Every row gives one point. To make a cloud, some directions were put in groups of two or more. Within a group, all points are equally far from the middle, so they leave a hole (a ring in 2 directions, a hollow ball in 3). The other directions are filled evenly. Then the cloud was stretched, turned, moved and blurred a little. Count the holes, and give their numbers of directions, smallest first.

Cloud:
[[-0.35  0.00]
 [-0.04  0.30]
 [ 0.42 -0.10]
 [-0.02  0.47]
 [-0.43  0.47]
 [-0.19  0.46]
 [-0.03  0.53]
 [-0.05  0.28]
 [-0.17  0.24]
 [-0.20  0.43]
 [ 0.02  0.29]
 [ 0.42 -0.21]
 [-0.05 -0.52]]
Holes: 0

Cloud:
[[ 0.07  0.58 -0.13]
 [ 0.28  0.52 -0.10]
 [ 0.47  0.26 -0.21]
 [ 0.27  0.47  0.20]
 [ 0.40  0.12 -0.44]
 [-0.31  0.38 -0.02]
 [-0.28  0.43 -0.19]
 [-0.10 -0.21  0.21]
 [-0.36  0.29  0.00]
 [-0.06 -0.34 -0.36]
 [ 0.40 -0.20 -0.22]
 [ 0.46  0.18 -0.31]
 [-0.27  0.01 -0.58]
 [ 0.35 -0.17  0.18]
 [ 0.15  0.56 -0.15]
 [ 0.10  0.55  0.13]
 [-0.31 -0.10 -0.47]
 [-0.28 -0.24 -0.22]
 [ 0.23 -0.34 -0.18]
 [ 0.22  0.01 -0.63]
 [-0.05 -0.37 -0.20]
 [ 0.07  0.53  0.18]]
Holes: 1 (3)

Cloud:
[[-0.24  0.11  0.23 -0.01]
 [ 0.12  0.50  0.08  0.74]
 [-0.33  0.20 -0.12  0.17]
 [ 0.11  0.07 -0.18 -0.06]
 [ 0.02  0.36 -0.22 -0.12]
 [-0.03 -0.16  0.32 -0.04]
 [ 0.41 -0.41 -0.22  0.49]
 [ 0.12 -0.01  0.44  0.37]
 [ 0.17 -0.27 -0.01 -0.43]
 [ 0.25  0.46  0.32  0.04]
 [-0.10 -0.35  0.06 -0.07]
 [ 0.00  0.34 -0.09 -0.21]
 [ 0.69 -0.31  0.39  0.52]
 [-0.20  0.37 -0.05  0.41]
 [ 0.03  0.58  0.14  0.42]
 [ 0.13  0.35 -0.58  0.25]
 [-0.32 -0.43 -0.31  0.25]
 [-0.18  0.07  0.52 -0.53]
 [ 0.23 -0.36 -0.19  0.42]
 [-0.36  0.16 -0.36 -0.06]
 [-0.43  0.16  0.07 -0.03]
 [ 0.18  0.41 -0.56  0.00]
 [ 0.29  0.01 -0.25 -0.10]
 [ 0.11  0.52 -0.51  0.35]
 [ 0.25  0.05  0.25  0.73]
 [-0.28  0.41  0.00  0.20]]
Holes: 0

Cloud, 55 rows:
[[-0.24  0.14 -0.11  0.20  0.20 -0.51]
 [-0.20  0.31 -0.17 -0.14 -0.17  0.31]
 [ 0.57 -0.32  0.00 -0.07  0.44 -0.14]
 [ 0.36 -0.26 -0.22  0.11  0.09  0.10]
 [ 0.11  0.51  0.37  0.33  0.19  0.09]
 [-0.09  0.05  0.09 -0.42 -0.08  0.03]
 [ 0.38  0.53  0.49 -0.16 -0.01 -0.27]
 [ 0.16  0.30  0.17  0.02  0.00 -0.14]
 [ 0.57  0.11  0.24  0.12  0.05  0.04]
 [ 0.43  0.36  0.31 -0.02  0.60 -0.12]
 [ 0.43  0.22  0.61 -0.42  0.02 -0.33]
 [ 0.09  0.62  0.45  0.04 -0.28 -0.36]
 [-0.23 -0.14 -0.04  0.16  0.23  0.45]
 [ 0.20 -0.14  0.12  0.44  0.42  0.77]
 [ 0.38  0.14  0.38  0.32  0.28 -0.27]
 [ 0.89  0.30 -0.12 -0.10  0.47 -0.02]
 [ 0.42 -0.16 -0.03 -0.37 -0.15 -0.70]
 [-0.60  0.00  0.14  0.15 -0.17 -0.07]
 [-0.37 -0.12  0.18 -0.01 -0.50  0.16]
 [ 0.59  0.24 -0.30 -0.04  0.45 -0.01]
 [ 0.30 -0.26 -0.26 -0.28  0.29 -0.13]
 [ 0.46 -0.16 -0.01  0.52 -0.23  0.51]
 [ 0.52 -0.12  0.37 -0.05 -0.38 -0.74]
 [ 0.08  0.15 -0.22  0.02  0.38  0.21]
 [ 0.49 -0.08  0.01 -0.34 -0.10  0.52]
 [ 0.28 -0.11 -0.56 -0.11  0.24  0.51]
 [ 0.39  0.02  0.22  0.21 -0.07  0.14]
 [ 0.16  0.10  0.05  0.25  0.35 -0.42]
 [ 0.05  0.28  0.42 -0.06  0.16  0.28]
 [ 0.26  0.11 -0.30  0.14  0.53  0.39]
 [ 0.62  0.40  0.11 -0.06  0.06  0.01]
 [ 0.24 -0.21  0.13  0.32  0.07  0.30]
 [-0.09  0.18  0.58  0.06  0.29  0.28]
 [ 0.02 -0.11 -0.14 -0.47 -0.09 -0.34]
 [ 0.52  0.06  0.18  0.41  0.29  0.17]
 [ 0.00 -0.07  0.14 -0.71  0.38  0.37]
 [-0.34 -0.13 -0.08 -0.09 -0.43  0.05]
 [ 0.00  0.40  0.53  0.17  0.26  0.57]
 [ 0.19 -0.38  0.53  0.03 -0.01 -0.20]
 [ 0.33  0.19 -0.50  0.04  0.50  0.27]
 [-0.25  0.32  0.53  0.15  0.12  0.25]
 [ 0.31  0.63  0.45  0.32  0.31  0.08]
 [ 0.24  0.04  0.15 -0.49 -0.32  0.31]
 [ 0.40  0.44  0.52  0.29  0.29 -0.17]
 [-0.21  0.03 -0.22  0.05  0.48 -0.43]
 [-0.05  0.04 -0.28  0.15 -0.18 -0.12]
 [-0.29  0.13 -0.75  0.12  0.55  0.70]
 [-0.23 -0.29 -0.40  0.31 -0.07  0.27]
 [ 0.26  0.13 -0.33 -0.05 -0.30  0.51]
 [ 0.52 -0.42 -0.09 -0.36 -0.02  0.30]
 [-0.15  0.12  0.38 -0.25  0.16  0.54]
 [-0.33  0.18  0.23  0.28 -0.18  0.44]
 [-0.09 -0.37 -0.03 -0.34  0.32  0.20]
 [-0.22  0.36 -0.27  0.33 -0.22 -0.04]
 [-0.53  0.23 -0.04  0.06  0.21 -0.13]]
Holes: 0

Cloud, 77 rows:
[[-0.12 -0.13  0.09 -0.39 -0.10  0.06 -0.31 -0.46]
 [-0.35 -0.16 -0.10 -0.27  0.11 -0.29 -0.07 -0.26]
 [ 0.06 -0.19  0.46  0.23  0.08  0.08 -0.27  0.39]
 [ 0.07  0.68  0.01 -0.01 -0.15  0.26 -0.30  0.11]
 [-0.04  0.62  0.19 -0.34  0.21 -0.33  0.14 -0.08]
 [ 0.30  0.23  0.83  0.40 -0.66 -0.12  0.03 -0.47]
 [-0.11 -0.37  0.34 -0.03 -0.69 -0.09 -0.19  0.18]
 [ 0.01  0.11 -0.27 -0.21  0.25 -0.41  0.40 -0.61]
 [-0.38 -0.32  0.22 -0.43 -0.15 -0.28  0.45 -0.43]
 [ 0.11  0.05 -0.23  0.42 -0.17 -0.18 -0.18 -0.25]
 [ 0.61 -0.12  0.24 -0.19 -0.38 -0.15 -0.11 -0.52]
 [ 0.09  0.11 -0.28 -0.39  0.05 -0.57  0.41 -0.12]
 [ 0.22 -0.34  0.01 -0.24 -0.08 -0.54 -0.02 -0.70]
 [ 0.25 -0.10  0.12  0.01  0.61 -0.28  0.41 -0.07]
 [-0.03  0.22  0.06  0.38  0.17 -0.25  0.53 -0.67]
 [-0.20 -0.40 -0.48 -0.09  0.08  0.11 -0.09  0.20]
 [ 0.30  0.04  0.26  0.75 -0.44  0.08  0.00 -0.28]
 [-0.01  0.15 -0.10 -0.28  0.58 -0.07  0.08 -0.41]
 [ 0.22  0.39  0.48 -0.04 -0.36 -0.15  0.31 -0.64]
 [ 0.42 -0.13  0.49 -0.33 -0.45 -0.31  0.07  0.04]
 [ 0.33  0.43  0.03  0.20 -0.13  0.01  0.23  0.19]
 [ 0.08  0.28  0.19  0.29  0.04 -0.05 -0.39 -0.31]
 [ 0.03 -0.01 -0.34  0.44  0.29  0.52 -0.15  0.02]
 [ 0.04  0.24  0.00  0.38  0.05 -0.35  0.57 -0.44]
 [ 0.09 -0.31  0.22 -0.13 -0.22  0.03 -0.35  0.48]
 [ 0.19 -0.47  0.19  0.00 -0.10 -0.26 -0.21  0.25]
 [ 0.14 -0.76 -0.34 -0.22  0.04 -0.31  0.29 -0.29]
 [ 0.15 -0.37 -0.18 -0.27  0.11 -0.58  0.06 -0.58]
 [-0.13  0.18 -0.16  0.05 -0.07  0.25 -0.34 -0.34]
 [ 0.24 -0.15  0.16  0.30  0.06 -0.60  0.15  0.06]
 [ 0.09 -0.25 -0.55  0.17  0.24 -0.23  0.03 -0.15]
 [ 0.15  0.05  0.61 -0.35 -0.66 -0.57 -0.22 -0.38]
 [ 0.12  0.01 -0.29 -0.03  0.40  0.08 -0.12 -0.59]
 [-0.19 -0.31  0.42 -0.33 -0.40 -0.25 -0.29 -0.28]
 [ 0.24 -0.11 -0.29 -0.02 -0.41 -0.40  0.35 -0.53]
 [ 0.35  0.20  0.32 -0.16 -0.26  0.03 -0.04  0.42]
 [ 0.38  0.33  0.00 -0.24 -0.17 -0.70 -0.15 -0.24]
 [-0.18  0.57  0.11 -0.16 -0.12 -0.33 -0.11  0.32]
 [ 0.33 -0.22 -0.02  0.07  0.00  0.21  0.51 -0.09]
 [ 0.24 -0.61  0.65  0.14 -0.26 -0.34  0.30 -0.59]
 [ 0.32 -0.20 -0.03  0.65 -0.27  0.19  0.03 -0.36]
 [ 0.03 -0.07  0.12 -0.31  0.43 -0.01  0.32  0.27]
 [ 0.15  0.12  0.23 -0.31 -0.18  0.45 -0.14  0.21]
 [ 0.27  0.13  0.17  0.18 -0.51  0.12  0.27  0.05]
 [ 0.15  0.39  0.07  0.04 -0.65  0.00 -0.38 -0.32]
 [-0.10 -0.50  0.35  0.66 -0.10  0.28  0.34 -0.48]
 [ 0.19 -0.81 -0.19 -0.03  0.11 -0.04  0.10  0.01]
 [ 0.61 -0.32  0.07 -0.29  0.00 -0.07  0.22 -0.55]
 [-0.04  0.23  0.30 -0.12 -0.66 -0.70  0.28 -0.34]
 [ 0.00 -0.70  0.07 -0.30  0.28 -0.01  0.08 -0.06]
 [ 0.21 -0.23 -0.08  0.70 -0.22  0.13  0.07 -0.30]
 [ 0.40 -0.30  0.27  0.07 -0.72 -0.06  0.20 -0.33]
 [-0.12 -0.40  0.40 -0.13 -0.05  0.35 -0.08  0.15]
 [-0.24 -0.37 -0.17  0.22 -0.18  0.06 -0.10  0.06]
 [-0.24  0.15  0.31 -0.02 -0.21  0.07  0.42 -0.65]
 [ 0.54  0.48  0.02  0.23 -0.24  0.04 -0.02 -0.09]
 [ 0.26 -0.20 -0.10 -0.42  0.44  0.30  0.24  0.05]
 [-0.05 -0.12  0.05  0.03  0.13  0.55  0.16  0.24]
 [ 0.05 -0.37 -0.11 -0.87  0.07  0.17  0.03  0.09]
 [-0.11  0.44 -0.13 -0.19 -0.29 -0.21 -0.12  0.36]
 [ 0.35  0.22  0.44  0.39 -0.32  0.19 -0.31  0.22]
 [-0.02  0.06  0.03 -0.57 -0.62  0.22 -0.15 -0.30]
 [-0.17  0.35 -0.35 -0.62 -0.25 -0.21 -0.17 -0.01]
 [ 0.14  0.26 -0.12 -0.41  0.11 -0.63  0.35 -0.07]
 [ 0.45 -0.23 -0.04  0.63  0.08  0.23  0.15 -0.17]
 [-0.34  0.14 -0.12 -0.10  0.01 -0.15  0.37  0.02]
 [-0.01  0.37 -0.41 -0.09  0.13  0.40 -0.14  0.44]
 [ 0.09  0.35  0.64  0.51 -0.57 -0.05 -0.25 -0.41]
 [ 0.24 -0.29 -0.52  0.21  0.43 -0.11  0.28  0.02]
 [ 0.19  0.16  0.23 -0.57 -0.49 -0.54 -0.40 -0.21]
 [ 0.04 -0.27  0.36  0.34  0.12  0.44 -0.06 -0.30]
 [ 0.14  0.30  0.54  0.07 -0.34  0.32 -0.33  0.11]
 [ 0.11 -0.16  0.29  0.43 -0.39 -0.24  0.53 -0.85]
 [ 0.17 -0.05 -0.02  0.44 -0.20 -0.42  0.45 -0.23]
 [-0.03 -0.38  0.37 -0.46 -0.15 -0.04  0.47 -0.23]
 [ 0.04  0.01 -0.11 -0.87  0.01  0.08 -0.01 -0.44]
 [-0.01 -0.33 -0.16 -0.58  0.12 -0.20 -0.35 -0.29]]
Holes: 2 (3, 4)

Cloud (106 x 9):
[[-0.15 -0.04  0.75  0.32  0.43  0.13  0.33 -0.16 -0.10]
 [-0.05 -0.20 -0.15  0.40  0.41  0.17 -0.05 -0.43  0.21]
 [-0.12 -0.46 -0.06 -0.22  0.28  0.37  0.11 -0.02  0.63]
 [-0.29  0.48  0.33  0.09  0.07  0.03 -0.50  0.02 -0.26]
 [-0.23  0.27 -0.03  0.11  0.11 -0.23 -0.44 -0.24 -0.35]
 [ 0.00 -0.18  0.50 -0.41  0.29  0.32 -0.03  0.43  0.04]
 [ 0.21  0.09 -0.53 -0.06  0.50 -0.35 -0.11 -0.41  0.22]
 [-0.52  0.42  0.38 -0.38  0.43  0.24 -0.15 -0.02  0.02]
 [ 0.04 -0.25  0.31 -0.20  0.10  0.71  0.33  0.22  0.24]
 [ 0.38 -0.57 -0.39 -0.13 -0.10  0.31  0.08 -0.53  0.27]
 [ 0.19 -0.25 -0.32 -0.03 -0.14  0.60  0.04  0.28  0.08]
 [-0.05 -0.15 -0.34 -0.64  0.59  0.18 -0.21  0.03  0.04]
 [-0.51 -0.05  0.60  0.00  0.36 -0.13  0.03 -0.30 -0.06]
 [-0.03 -0.24  0.43  0.05 -0.06 -0.36 -0.36 -0.41 -0.37]
 [ 0.07 -0.01  0.74 -0.21  0.25 -0.03  0.48 -0.65  0.03]
 [ 0.28  0.29  0.81  0.31 -0.18 -0.11  0.29 -0.49  0.07]
 [ 0.21  0.30  0.61 -0.03  0.54 -0.58  0.09  0.15  0.12]
 [ 0.07 -0.15  0.07 -0.25  0.46  0.21 -0.21  0.36 -0.35]
 [ 0.11 -0.35  0.22  0.23 -0.39 -0.12  0.29  0.13 -0.05]
 [-0.03 -0.31 -0.11 -0.31 -0.68  0.16  0.03 -0.35  0.06]
 [-0.20 -0.21 -0.31 -0.27  0.03 -0.55 -0.58  0.14 -0.25]
 [-0.48 -0.18  0.39 -0.48 -0.17  0.36 -0.42 -0.05 -0.16]
 [ 0.04  0.13  0.00  0.01  0.39  0.35 -0.32  0.44  0.03]
 [-0.06 -0.53 -0.30 -0.29 -0.03  0.16  0.35  0.04  0.44]
 [-0.46  0.01  0.12  0.01 -0.38  0.18 -0.38  0.11 -0.10]
 [ 0.10 -0.15  0.92 -0.16 -0.14  0.27  0.45 -0.26 -0.03]
 [ 0.31 -0.60  0.59 -0.16  0.00  0.01  0.61 -0.39  0.11]
 [-0.17 -0.04  0.57  0.11 -0.34  0.40 -0.15  0.04 -0.10]
 [ 0.38 -0.32 -0.28  0.30  0.42 -0.32  0.11  0.00 -0.17]
 [ 0.15  0.59  0.79  0.21  0.19  0.13  0.35 -0.18  0.27]
 [-0.08  0.77  0.38  0.15  0.03  0.09 -0.07  0.29  0.15]
 [ 0.05  0.25 -0.35  0.48 -0.05 -0.46 -0.01 -0.10  0.28]
 [ 0.11 -0.18  0.61 -0.24 -0.17  0.35 -0.30  0.00 -0.25]
 [-0.52  0.35  0.01 -0.61  0.22 -0.03 -0.43  0.40  0.02]
 [ 0.04 -0.45 -0.01 -0.47 -0.27  0.75  0.46  0.11  0.12]
 [ 0.13  0.08 -0.11 -0.24 -0.46 -0.02  0.29  0.28 -0.06]
 [ 0.23  0.31 -0.23  0.07  0.03 -0.04  0.17 -0.66  0.40]
 [-0.24  0.26  0.46 -0.11  0.13  0.24  0.18 -0.41  0.51]
 [-0.17  0.19 -0.31  0.27  0.50 -0.56 -0.03 -0.48  0.03]
 [ 0.22 -0.08  0.25  0.29 -0.48 -0.29  0.42 -0.27 -0.19]
 [ 0.00  0.85  0.66 -0.20  0.27  0.02 -0.09  0.22 -0.03]
 [ 0.08  0.20 -0.37 -0.39  0.24 -0.25 -0.57  0.09  0.05]
 [ 0.48 -0.27  0.01 -0.21 -0.02 -0.29  0.10  0.05 -0.21]
 [-0.32 -0.36  0.43  0.05  0.31  0.22  0.27 -0.07 -0.24]
 [-0.07 -0.34  0.18 -0.69  0.14  0.47 -0.01 -0.39 -0.09]
 [ 0.40 -0.48 -0.02  0.18 -0.23 -0.13  0.24 -0.31 -0.34]
 [ 0.40 -0.37 -0.14 -0.14 -0.19  0.18  0.06 -0.12 -0.35]
 [ 0.07  0.41  0.40 -0.02  0.17 -0.63  0.22 -0.25 -0.44]
 [ 0.13  0.48  0.62  0.13  0.56  0.02 -0.18 -0.06 -0.10]
 [-0.06 -0.14 -0.01 -0.01  0.07 -0.11 -0.44  0.33  0.27]
 [ 0.29  0.28  0.06 -0.13  0.58  0.03 -0.22  0.14 -0.21]
 [-0.12  0.12 -0.76 -0.26  0.01 -0.20 -0.65  0.34 -0.21]
 [-0.49  0.28 -0.24 -0.26  0.13  0.10 -0.04  0.27  0.31]
 [-0.23  0.39  0.24  0.30  0.73 -0.40  0.27 -0.12 -0.06]
 [-0.51 -0.16  0.41 -0.60 -0.06 -0.06 -0.20  0.38 -0.25]
 [-0.22 -0.05  0.46 -0.32 -0.30  0.22 -0.47 -0.12 -0.23]
 [ 0.12  0.48  0.22  0.10  0.27  0.31 -0.08  0.32  0.36]
 [ 0.09  0.60  0.63 -0.12 -0.19 -0.22 -0.16 -0.03 -0.32]
 [ 0.09  0.01 -0.71  0.26  0.04 -0.41 -0.14 -0.04  0.21]
 [ 0.17  0.18 -0.03 -0.45  0.05  0.57 -0.07 -0.49  0.33]
 [-0.25 -0.24  0.17 -0.25 -0.32 -0.16  0.28 -0.07  0.32]
 [ 0.37 -0.22  0.59 -0.21  0.50 -0.07  0.40 -0.21  0.30]
 [ 0.04 -0.34 -0.11 -0.21  0.28 -0.05 -0.61  0.18 -0.03]
 [ 0.30 -0.39  0.38  0.05 -0.53 -0.18  0.02 -0.16  0.05]
 [-0.01  0.37  0.27 -0.31 -0.48  0.11  0.17  0.41  0.03]
 [-0.15  0.04  0.69 -0.09  0.08 -0.45  0.17 -0.58  0.14]
 [ 0.03  0.26  0.27 -0.19  0.28 -0.72  0.24 -0.41  0.05]
 [-0.50  0.26 -0.09 -0.52  0.35 -0.07 -0.33  0.47  0.03]
 [-0.03 -0.06  0.61 -0.08 -0.50  0.07  0.19  0.21 -0.10]
 [-0.02  0.07  0.13  0.18 -0.04 -0.44  0.17 -0.14 -0.64]
 [-0.27  0.28 -0.52 -0.13  0.29  0.62 -0.21  0.00  0.37]
 [-0.13 -0.48 -0.09 -0.37  0.10 -0.16  0.00  0.20 -0.56]
 [ 0.50 -0.29  0.48  0.25 -0.07  0.24  0.32 -0.44  0.30]
 [-0.11  0.45 -0.45  0.10 -0.40  0.07 -0.13  0.05  0.10]
 [ 0.03 -0.25  0.46 -0.05  0.30  0.28 -0.14  0.34 -0.11]
 [ 0.01 -0.61  0.64 -0.02  0.16  0.15  0.22 -0.63  0.44]
 [-0.22 -0.31  0.15 -0.29  0.54  0.45  0.03  0.30 -0.06]
 [-0.36 -0.02  0.13 -0.60 -0.13 -0.28 -0.41  0.10 -0.16]
 [-0.10 -0.45  0.53  0.05 -0.38 -0.22 -0.01 -0.37  0.18]
 [-0.25 -0.32  0.32 -0.24 -0.18  0.33  0.07  0.52 -0.15]
 [-0.18  0.45  0.30  0.09  0.53 -0.12  0.24  0.25  0.26]
 [-0.13  0.28  0.13 -0.14  0.27  0.02  0.22 -0.22 -0.47]
 [-0.22 -0.13 -0.43 -0.28 -0.18 -0.21 -0.74  0.41 -0.40]
 [-0.01  0.03  0.59 -0.14 -0.59  0.10 -0.11  0.22 -0.14]
 [ 0.37 -0.53  0.29 -0.08  0.16 -0.30  0.27 -0.26 -0.39]
 [-0.21 -0.42 -0.63 -0.18  0.01 -0.48 -0.34  0.06 -0.20]
 [-0.21 -0.12  0.07 -0.05  0.55  0.53  0.37 -0.14  0.36]
 [-0.07  0.31 -0.27  0.06  0.17 -0.14 -0.07  0.56 -0.11]
 [-0.06  0.25  0.84  0.14  0.32 -0.39  0.04 -0.19 -0.51]
 [-0.16  0.28  0.03  0.15 -0.07  0.30  0.12 -0.40  0.47]
 [-0.22 -0.65  0.35 -0.27  0.14  0.10  0.21  0.13  0.27]
 [ 0.44 -0.05  0.56 -0.21  0.44  0.09  0.35 -0.18  0.23]
 [ 0.04  0.09  0.13  0.57 -0.23 -0.09  0.22 -0.52  0.15]
 [-0.08  0.33 -0.14  0.21  0.05 -0.25 -0.21  0.53 -0.08]
 [-0.23 -0.03  0.61 -0.37 -0.03 -0.42  0.13  0.06  0.04]
 [-0.37 -0.79  0.15  0.14 -0.04 -0.20  0.16 -0.23  0.09]
 [ 0.01 -0.02  0.09 -0.36  0.21  0.20  0.33 -0.65 -0.03]
 [-0.34 -0.08  0.05  0.04 -0.09  0.46 -0.39 -0.05 -0.22]
 [ 0.13 -0.76  0.06  0.08 -0.30  0.20  0.14 -0.36  0.40]
 [ 0.09  0.43 -0.40  0.08  0.25 -0.56 -0.46 -0.06 -0.16]
 [ 0.11 -0.07 -0.65  0.22  0.09 -0.40  0.07 -0.23  0.45]
 [ 0.20  0.17  0.30  0.20  0.43 -0.03 -0.17 -0.27 -0.38]
 [ 0.04 -0.10 -0.93 -0.45 -0.15  0.03 -0.16  0.04  0.20]
 [-0.03  0.25 -0.03 -0.05 -0.08  0.17  0.31 -0.60  0.48]
 [ 0.03  0.50  0.61  0.11  0.45  0.03 -0.19 -0.06 -0.28]
 [-0.01 -0.44 -0.38 -0.15 -0.39 -0.06 -0.21 -0.35 -0.35]]
Holes: 3 (2, 3, 3)
